Every row gives one point. Each copy is the shape, with its points in the same order, turned, moved and blurred by noise. Some copies are also mirrored. Which?
In the rows, 100 means zero.

Shape:
88  101  124
123  156  139
86  110  79
120  120  54
75  97  109
82  63  89
Copy 1 (6 x 3):
109  135  121
120  173  55
85  94  88
90  87  53
94  116  112
108  74  126
Copy 1 is: only turned
Copy 2 (6 x 3):
107  104  132
173  113  126
88  140  107
100  144  71
92  112  125
62  103  106
Copy 2 is: only turned

Shape, 10 rows:
123  107  118  93
133  101  96  73
114  115  184  61
141  75  101  94
84  110  68  114
97  111  88  75
80  93  56  140
113  135  70  125
120  100  81  70
104  134  76  132
Copy 1 (10 x 4):
102  100  130  97
124  103  126  87
59  99  179  75
128  70  129  90
108  112  63  103
105  117  99  77
113  96  41  120
125  132  80  134
131  105  114  73
108  132  81  140
Copy 1 is: only turned
Copy 2 (10 x 4):
129  93  94  77
120  115  84  55
146  77  155  78
111  83  68  59
78  131  64  107
99  132  93  77
59  111  36  122
116  130  37  105
102  123  79  51
116  127  50  122
Copy 2 is: only turned
Copy 3 (10 x 4):
130  108  121  84
143  87  99  86
150  151  138  39
148  78  127  97
74  84  108  109
101  95  89  78
60  60  118  131
96  99  95  135
132  84  85  82
93  104  107  140
Copy 3 is: only turned
Copy 4:
120  102  125  104
141  95  106  106
120  94  163  39
138  77  123  130
83  105  72  126
117  98  81  94
68  92  74  153
98  134  86  139
139  91  86  107
86  132  92  136
Copy 4 is: only turned

Shape:
72  113  135  59  111  114
92  141  119  128  138  58
116  140  140  67  80  100
143  103  95  132  136  142
118  119  119  113  91  75
128  107  74  140  128  61
83  71  61  129  89  60
96  81  114  82  79  112
100  120  58  73  84  55
133  66  100  104  110  93
Copy 1 (10 x 6):
64  119  142  108  97  112
88  79  104  142  85  41
70  94  121  83  51  107
84  48  60  110  130  117
108  82  101  96  77  75
109  61  71  99  119  38
141  119  87  81  134  44
106  111  119  77  107  116
83  122  96  50  98  39
115  63  107  72  131  91
Copy 1 is: mirrored
Copy 2:
88  101  119  33  92  76
113  176  129  94  87  59
121  111  138  45  58  116
171  125  74  88  120  98
120  122  133  99  75  93
127  155  114  136  111  86
83  111  99  155  101  84
107  75  108  84  86  94
63  131  125  115  92  132
138  92  118  113  120  102
Copy 2 is: mirrored
Copy 3 (10 x 6):
94  94  125  56  129  113
128  108  104  131  153  73
128  95  151  69  102  90
125  113  79  126  76  146
120  86  125  115  100  79
124  84  76  154  111  73
69  70  66  128  97  50
83  73  118  76  82  97
118  62  75  80  101  40
105  54  100  116  85  113
Copy 3 is: only turned

Shape:
131  106  76  61  56  136  107  73
143  84  140  134  101  96  68  125
81  95  133  98  139  99  91  53
95  98  66  64  78  60  123  124
92  135  85  124  109  80  130  53
72  106  125  126  139  97  91  132
59  93  113  129  113  77  78  127
114  96  125  76  130  92  120  65
76  84  63  95  125  91  131  89
128  95  96  97  68  111  115  62
134  142  117  109  58  124  59  115
91  105  81  94  54  107  139  133
128  131  125  115  75  115  69  85
111  136  134  89  59  103  86  51
Copy 1, 14 rows:
145  82  89  76  95  145  69  92
72  148  69  137  76  85  61  118
77  126  74  77  101  70  69  29
97  53  113  92  111  85  110  119
136  121  121  102  107  68  107  46
46  147  91  105  125  76  107  82
42  127  121  109  123  68  85  92
100  102  58  80  87  73  92  51
88  72  105  107  117  93  113  46
132  101  99  94  70  114  70  76
124  152  94  91  109  119  54  139
100  90  130  90  94  126  123  118
127  152  90  91  94  100  51  104
137  135  103  54  84  84  49  89
Copy 1 is: mirrored
Copy 2, 14 rows:
65  112  58  75  81  89  125  73
115  85  118  91  150  81  48  76
153  92  119  135  92  117  113  54
100  98  90  106  100  46  145  138
120  142  91  160  91  75  111  85
123  88  146  145  138  117  98  115
123  60  127  152  124  94  88  120
140  110  110  100  105  93  126  55
128  102  80  144  114  102  145  118
92  109  65  108  103  81  104  58
54  107  113  85  93  88  47  87
50  103  96  119  124  67  138  119
81  111  110  105  97  89  54  67
83  113  109  109  61  72  84  38
Copy 2 is: mirrored
Copy 3, 14 rows:
99  66  37  52  69  129  104  107
154  41  114  128  77  81  94  121
131  92  133  62  122  97  91  74
32  70  85  96  88  96  102  122
97  120  79  87  105  68  126  65
121  105  146  127  112  101  100  121
103  96  136  140  112  98  71  105
111  68  124  50  104  89  126  91
69  91  91  89  144  106  120  97
111  60  59  76  81  103  113  75
144  87  66  105  33  101  75  127
63  82  70  122  67  136  121  109
149  85  78  92  54  90  84  97
126  91  82  61  43  91  77  65
Copy 3 is: only turned
Copy 4 (14 x 8):
117  93  129  106  56  142  100  84
157  113  92  53  148  106  110  137
99  140  116  68  126  74  133  59
94  56  141  90  74  76  105  131
114  150  145  110  86  54  136  110
82  113  123  71  173  77  124  125
80  106  96  70  148  68  123  135
124  115  146  64  113  79  121  61
89  84  133  122  107  61  129  87
133  106  115  89  62  113  130  94
125  135  109  73  99  145  85  150
93  71  135  97  85  117  144  148
125  150  109  72  97  128  108  122
105  155  126  51  66  124  113  102
Copy 4 is: mirrored

Shape (16 x 11):
100  120  135  96  135  77  81  110  97  85  77
76  130  78  111  54  133  94  114  134  111  107
55  137  75  72  103  143  153  75  97  87  115
45  95  91  68  116  88  101  95  131  98  86
125  92  138  95  124  96  90  81  122  57  72
59  67  111  85  123  100  107  126  104  107  56
71  98  129  120  109  99  105  100  89  68  145
61  106  49  123  92  77  82  108  136  72  85
90  68  97  132  139  138  93  159  105  109  74
88  125  90  64  57  67  147  148  126  82  123
48  63  76  104  67  128  104  82  80  94  132
101  99  121  55  123  150  142  154  59  55  68
116  78  124  64  90  107  81  85  83  107  132
132  133  60  68  106  143  83  134  130  142  92
138  113  89  107  78  110  104  84  109  129  137
91  150  97  126  71  142  111  80  54  126  85
Copy 1, 16 rows:
92  95  102  122  136  98  78  110  54  92  83
83  50  59  108  75  119  112  91  125  125  115
101  27  71  72  137  83  150  56  110  97  94
100  46  61  104  145  78  87  116  102  124  64
129  101  86  143  145  101  62  87  83  74  91
131  64  93  92  148  99  90  153  95  120  79
90  66  107  124  118  44  102  101  96  79  125
84  89  26  126  100  78  113  129  114  112  74
107  104  97  103  148  123  114  161  110  120  136
128  50  50  101  82  61  108  79  54  159  113
105  50  82  68  97  51  105  111  155  87  111
156  64  84  58  158  114  117  109  44  79  144
106  80  110  74  115  72  42  73  107  100  118
76  95  61  69  123  155  92  74  102  157  121
90  104  102  97  85  93  92  46  124  128  116
85  69  122  70  72  130  139  77  109  74  90
Copy 1 is: mirrored
Copy 2:
80  74  97  130  112  53  76  76  87  93  89
75  112  97  131  73  132  128  94  123  117  147
133  95  147  92  96  122  147  73  75  94  130
66  84  121  99  105  74  145  79  81  133  112
108  63  88  144  90  70  80  62  90  133  68
72  56  86  93  89  55  138  117  65  114  95
124  71  95  95  120  71  113  67  147  91  114
56  110  68  95  86  81  122  49  93  126  151
76  62  26  100  111  107  112  128  76  106  101
122  137  119  121  104  51  119  121  110  149  158
102  73  103  53  58  105  146  90  139  106  125
151  32  108  96  99  83  83  146  42  114  127
103  74  128  89  89  94  86  107  149  117  74
70  117  109  125  104  154  89  138  74  131  115
110  138  104  110  92  128  94  99  139  108  81
108  106  116  123  53  121  104  100  98  37  113
Copy 2 is: mirrored
Copy 3, 16 rows:
141  105  115  67  118  134  110  95  113  76  79
82  120  108  124  76  137  65  125  77  107  135
44  142  87  94  90  92  105  72  65  79  117
66  98  125  100  133  111  100  80  126  75  114
132  88  99  81  98  137  104  63  129  110  57
90  118  121  80  162  122  111  98  129  117  108
108  82  124  94  111  99  106  82  48  106  79
64  80  122  124  91  124  110  142  121  94  99
128  132  101  120  159  145  129  127  97  146  107
92  88  134  59  63  99  115  100  92  100  171
50  93  98  107  127  81  63  109  60  135  102
97  133  59  28  136  149  144  68  76  132  120
127  83  74  81  125  88  53  72  86  104  106
127  139  49  125  104  142  88  117  114  81  172
141  112  77  116  69  82  67  108  86  107  124
96  172  74  76  88  110  60  135  58  98  87
Copy 3 is: only turned
Copy 4 (16 x 11):
119  115  130  68  119  93  118  86  91  72  71
104  73  109  83  39  98  94  94  102  141  111
90  92  29  59  57  95  80  122  78  110  73
62  109  89  82  107  107  94  84  105  115  72
116  111  122  103  112  130  146  116  101  64  68
70  117  116  95  140  88  98  100  69  117  99
97  115  89  69  67  89  122  82  80  59  114
91  65  104  100  91  145  76  50  97  111  101
118  132  130  89  126  112  92  96  50  130  140
74  34  94  22  93  97  120  106  117  103  114
74  100  57  118  67  77  77  89  95  98  135
104  107  101  59  124  85  78  185  58  75  109
102  124  90  90  90  56  126  110  146  82  119
152  100  118  62  93  101  87  126  134  172  99
146  87  75  88  70  77  138  88  124  119  118
147  78  82  98  43  41  85  106  67  113  77
Copy 4 is: mirrored
